Rows are points. Before rounding, the points of a table are all equally far from one centre. They may lie mostly on one side of it. Where is the centre, to within rounding?

Points (5 x 2):
[[ 10.9 -12.6]
 [-33.7 -11.2]
 [ 21.0   2.4]
 [ 13.5 -10.1]
 [ 21.3   3.3]]
Centre: [-10.7  13.0]

Points, 15 rows:
[[ 22.3 -25.8   2.4  10.7  -3.7 -11.0  23.5  16.3]
 [ 12.5  -3.7  25.6  27.5 -15.1  11.6   5.7  14.9]
 [ 33.9   3.8  -8.6  16.9  19.4  -6.6   8.8   4.9]
 [ 33.9  -8.1  -1.0  16.3 -13.2   1.0  -0.8   0.0]
 [ 17.3 -13.2   5.5  14.8   0.8  -8.6  16.9  31.5]
 [ 14.6 -23.8  29.9  -0.8   3.8 -21.1  16.3  11.4]
 [ 26.1   9.9   7.8  32.2  -1.8  -4.4   9.6  19.3]
 [  6.7 -16.3   6.5  20.2 -10.6   2.2  10.2  24.9]
 [  7.9  -5.2  -7.7  15.6   5.6 -23.7  20.1  12.7]
 [ 31.3  -8.4  29.5  -2.1  22.2 -11.8  13.1  15.3]
 [ 22.7   9.2   7.7  22.0  17.4  13.2  -9.4  -6.6]
 [ 21.0   3.7  19.7  11.8 -18.2   8.9  -6.0   9.2]
 [ 38.2   6.5   9.5  16.5   9.2 -19.4  16.7  13.7]
 [  8.8   6.4  30.2   4.5   1.0 -10.2  -5.6  21.4]
 [ 34.3 -10.3  23.7  -4.5  -6.2  -3.5  18.5  17.4]]
Centre: [13.9 -4.0 15.2 11.4  6.6 -1.7 12.3  0.3]

Points (21 x 14):
[[  5.8  13.6 -21.4  19.7   8.0  12.7 -11.8  22.1  -4.9  10.1 -35.3  12.1
   32.1 -14.2]
 [  5.3  -1.9  -6.4  25.5  13.4   2.5 -11.8   4.9  -3.1   8.1  -3.6  18.6
    1.7 -31.8]
 [  0.8   4.9 -20.5  23.4  26.1  15.7   0.8  10.6  10.3  -5.9 -10.8  19.3
   13.5 -32.9]
 [  6.9  10.6 -23.1   8.3   5.4  15.3  -5.6  28.7   1.1   5.4   0.7  28.8
   25.3 -14.3]
 [ 17.0  16.6 -20.1   5.6  14.7  11.6   0.0  42.1   8.9  -0.5 -12.4  20.5
   16.1 -19.3]
 [-12.9  11.3 -20.8   9.7  18.2   0.5  -5.1  16.3   3.2  15.1 -15.8  11.8
   -1.7 -32.3]
 [ -8.1  14.0 -19.8   4.9   2.4  22.0   5.6  37.8  15.4   2.7 -28.3  18.0
   14.7   4.5]
 [  1.3   4.3 -18.2  30.4   3.0   0.7  -4.0  40.9 -14.9   0.8 -24.7  14.4
   28.2  -9.8]
 [-15.5   1.7 -19.1  13.1   2.1 -11.5 -19.5  16.5   3.4   7.4 -22.8   6.4
   32.2 -11.5]
 [ -3.8   4.1 -17.5  28.2  15.3  23.6   3.3  -0.8  -3.6   0.8 -19.4  22.8
    2.0 -19.5]
 [  7.9  15.1 -16.6  15.6  25.4   4.6 -16.1  -0.4  -3.2   9.2  -7.8  10.3
   27.9 -17.6]
 [-12.4  16.4 -27.3   8.1   3.3  12.6  -8.6  14.0   4.2  -8.4  -9.3  23.2
   15.4 -26.8]
 [ -7.7  23.6 -24.9  32.9  24.5   4.0  -0.2  18.9  -6.0  -0.7 -22.4  14.3
   11.7 -15.9]
 [  0.7   2.5 -23.8  22.1  -4.6   2.8 -14.2  14.4  -1.7  14.1 -29.8  17.3
   24.4  -5.4]
 [ -5.7 -23.7  -5.2  28.9  -2.0  18.8   2.6  11.4  18.4   7.9 -12.3  12.7
   12.6 -13.7]
 [-20.2  19.0 -19.5  14.6   9.2  17.9 -22.3   7.3 -14.2   4.6 -13.4   4.8
    3.1 -12.4]
 [  6.8  19.8 -23.2  16.6  10.7  16.6 -13.7  28.2   0.3  22.4  -7.3  11.7
   23.0 -11.1]
 [ -2.0  30.1 -25.6   5.5   5.5  26.9   1.4  26.7  -2.5  11.1   1.5  -1.5
   14.7 -16.8]
 [  7.0   1.1 -27.8  26.0  13.1   7.0 -10.0  15.9  13.9  12.9 -15.7  22.4
    6.3 -13.5]
 [ -0.2  21.0 -24.9   7.3  32.4  26.9 -11.0  10.9  -6.5  -7.9  -5.2   1.3
    2.1  -7.6]
 [-11.4  16.3 -10.0  26.4  10.6  19.5 -22.7  23.5  -0.8  -7.5  -7.3  24.2
   17.1 -13.8]]
Centre: [ -0.1   3.8  -5.4  11.7   7.9   8.5   1.6  19.0   0.4  -3.6 -12.4  -2.3
  11.6  -6.8]
